Rows are points. The points of each table are mixes of a few directions, plus a little noise. Count the directions of each table, and those that both share. Where both have some left over, give the other angles between the two spaces (their principal angles), to ten degrees, smallest first.
(in the rows, 128 means zero)

First (4 x 2)
[[113  95]
 [112  94]
 [145 165]
 [142 158]]
Second (5 x 2)
[[113 161]
 [157  66]
 [126 133]
 [128 128]
 [117 153]]
Directions: first 1, second 1, shared 0; angles 50

First (6 x 4)
[[ 78 152 100 135]
 [ 86 150 132 112]
 [156  92 143 155]
 [121 136 142 110]
 [132 118 113 151]
 [196 118 136 106]]
Second (8 x 4)
[[125 120 124 122]
 [135 154 141 148]
 [127 124 126 125]
 [143 181 155 168]
 [134 148 139 143]
 [114  81 105  93]
 [108  61  94  76]
 [136 154 141 147]]
Directions: first 3, second 1, shared 0; angles 90

First (8 x 9)
[[122 115 135 132 160 123 178 127 102]
 [168 111 128 111 149 126 167 128  61]
 [148 149 165 129 156 131 149 120 105]
 [155 158 136 122 100 125  83 128 156]
 [129 122 124 134 143 103 176 134 137]
 [143 121 119 123 128 116 146 132 119]
 [ 66 115 104 140 100 152  71 128 170]
 [ 93 133 112 134  89 148  53 127 174]]
Second (9 x 9)
[[ 66 125 152 106 159 163 118 120 106]
 [198 113  80 157  88  89 142 139 138]
 [116 138 125 139 123 104 143 135 176]
 [135 112 142 106 145 181 101 112  37]
 [113 112 107 140 120 111 146 135 153]
 [112 154 168 109 150 150 111 120 122]
 [121 143 161 108 148 156 107 118  96]
 [136 125 110 142 115 104 140 135 154]
 [156 130 105 148 105  93 143 135 165]]
Directions: first 4, second 3, shared 2; angles 30

First (9 x 12)
[[118 113 136 117 125 118 130  78 142 144  78 100]
 [130 102 129  92 108 142 141 163 114 123 154 140]
 [125 107 128  96 112 135 138 123 123 132 118 117]
 [153 209  94 186 154 146 108 201 101  89 210 165]
 [122 117 158 180 152  96 115 131 155 140 135 165]
 [130 124 108  78 105 152 142 123 108 122 118  98]
 [127 120 120  97 114 139 136 115 121 129 112 107]
 [132 181 118 187 159 114 106 100 139 125 113 120]
 [115  78 160 120 123 109 134 118 148 148 113 142]]
Second (9 x 12)
[[138 125 147 143 131 179 146  94 105 128 127 160]
 [110 138 102 105 105 148 107 116 166 161 129 165]
 [165 136  84 169  79  95 155 153 167 142 141  95]
 [112 108 113  63 183  59  90 151 137 136 136  96]
 [125 135 126 177 107 169 158 126 134 138 140 117]
 [108 134 165  76 141 114  85 122  99  92  92 168]
 [ 88 125 153 131 159 158 125 129 110 125 133 114]
 [181 120 141 132 127 113 145 110  98 103 116 146]
 [124 131 122 155 121 118 141 150 136 127 137  91]]
Directions: first 3, second 5, shared 0; angles 70, 90, 90

First (11 x 20)
[[114 120 147 144  74  89 131 141  84 145 147 171 120  94  96 187 153 170
  102 100]
 [137 142 110 141 157 148 114 126 133 111 127 113 101 137 136 128 102 102
  144 157]
 [ 97  95 177 141  16  51 161 152  67 160 166 201 154  72  69 218 195 216
   84  54]
 [140 138 111 126 163 154 120 123 148 116 122 104 117 146 142 104 106  98
  145 152]
 [135 121 119 122 132 140 152 126 156 113 148  91 149 149 127 115 123 115
  163 131]
 [139 130 111 128 147 149 138 125 150 115 137  95 130 147 133 112 113 105
  159 145]
 [126 113 133 126 103 119 158 131 137 127 156 112 157 135 111 136 143 140
  148 110]
 [131 144 116 134 161 143  98 124 123 122 106 131  93 128 142 120 104 107
  122 154]
 [133 145 119 122 174 148  93 118 134 126  90 130 103 131 157  96 108 103
  110 154]
 [122 125 141 116 126 118 118 124 121 142 107 153 132 119 139 117 142 139
   98 116]
 [137 127 124 105 161 146 125 119 161 126 104 106 145 150 152  77 123 108
  131 136]]
Second (8 x 20)
[[146 144 140 112 142 123 111 104 151 155 102 133 117  73 142 148 165 121
  106 144]
 [122 170 142 136 140 145 153 138 144 109 142 100 129 110 125 131 140 144
  147 102]
 [131 161 112 161 176 128 112 137 122 151 138 140 114  81 128 133 137 135
   74 162]
 [106 120 111 160 141 125 149 152  94 115 148 117 160 156 121 106  98 127
  118 109]
 [171 160 134  92  91 141 116 122 156  97 134 168  70 161 107 115 145 174
  177 143]
 [132  96 145  94 104 120 118 101 145 144  98 123 132 120 142 146 141 104
  141 125]
 [151 153 106 139 130 121 146 145  97  96 142 157 137 173 108  75 119 165
  128 113]
 [ 65  20 134 130 100 121 119 124 116 159 120  85 165 149 149 170  79  54
  133 126]]
Directions: first 3, second 5, shared 0; angles 40, 40, 90
